Each row of a before or after table is a point. One or more steps were done to the points. Then noise was added and the rows were shuffled. The steps act on columns, c1 being the first. Name the steps. A step turns or swaps two columns, mirrors them in a line or flattens them onto one, adds a multiple of one to another, or multiplies or shifts one. Angles are multiples of 10 degrees, from the lower column toward the higher: turns from -170 to 170, lines from 10 to 170 but not 90. Use the fewest steps. Two steps may share a column if one is a turn and the other turns, adds or multiplies; they go together, in the order done. Otherwise the lowest column goes first.

Before (9 x 2)
[[0.008,-0.044],
[0.038,-0.036],
[-0.023,0.007],
[-0.043,-0.006],
[-0.012,0.003],
[0.011,-0.030],
[-0.092,0.007],
[0.030,0.066],
[0.027,-0.027]]
After (9 x 2)
[[0.025,-0.034],
[0.039,-0.047],
[-0.022,0.013],
[0.012,-0.033],
[0.030,0.056],
[-0.094,0.034],
[-0.012,0.004],
[0.009,-0.046],
[-0.041,0.008]]
Steps: add -0.3 times c1 to c2

Before (12 x 6)
[[0.003,-0.008,-0.020,-0.064,-0.010,0.044],
[-0.021,0.014,0.003,0.002,0.027,-0.011],
[-0.020,0.081,0.008,-0.025,0.008,-0.012],
[0.019,0.052,-0.026,-0.043,0.044,0.023],
[0.006,0.056,0.014,-0.011,0.030,0.024],
[-0.011,0.054,-0.026,-0.045,0.033,0.014],
[0.027,0.056,0.035,-0.053,0.012,0.031],
[0.007,-0.053,0.024,-0.025,0.005,-0.074],
[0.008,0.008,-0.023,-0.007,-0.038,0.014],
[-0.025,-0.030,0.012,-0.021,-0.014,0.014],
[0.058,-0.072,0.051,-0.024,-0.015,-0.057],
[0.018,0.052,0.001,-0.023,0.034,0.029]]
After (12 x 6)
[[0.027,0.030,0.077,-0.106,0.024,0.017],
[-0.010,0.058,-0.001,-0.088,0.027,0.023],
[0.009,0.018,-0.010,-0.013,-0.015,-0.012],
[0.005,0.041,0.045,-0.022,0.032,0.026],
[0.007,-0.059,0.000,-0.048,-0.034,-0.027],
[0.018,0.059,0.017,-0.086,0.035,0.031],
[0.057,-0.090,0.049,-0.048,-0.037,-0.030],
[-0.020,0.069,0.033,-0.052,0.000,-0.002],
[0.004,0.004,-0.019,-0.127,0.017,0.011],
[-0.025,-0.033,-0.023,-0.041,-0.001,-0.002],
[0.017,0.045,0.040,-0.047,0.035,0.028],
[-0.020,0.009,-0.007,0.004,0.010,0.009]]
Steps: turn c2 and c3 by 30 degrees; add 0.7 times c1 to c3; multiply c4 by 2; flatten c5 and c6 onto the line at 40 degrees
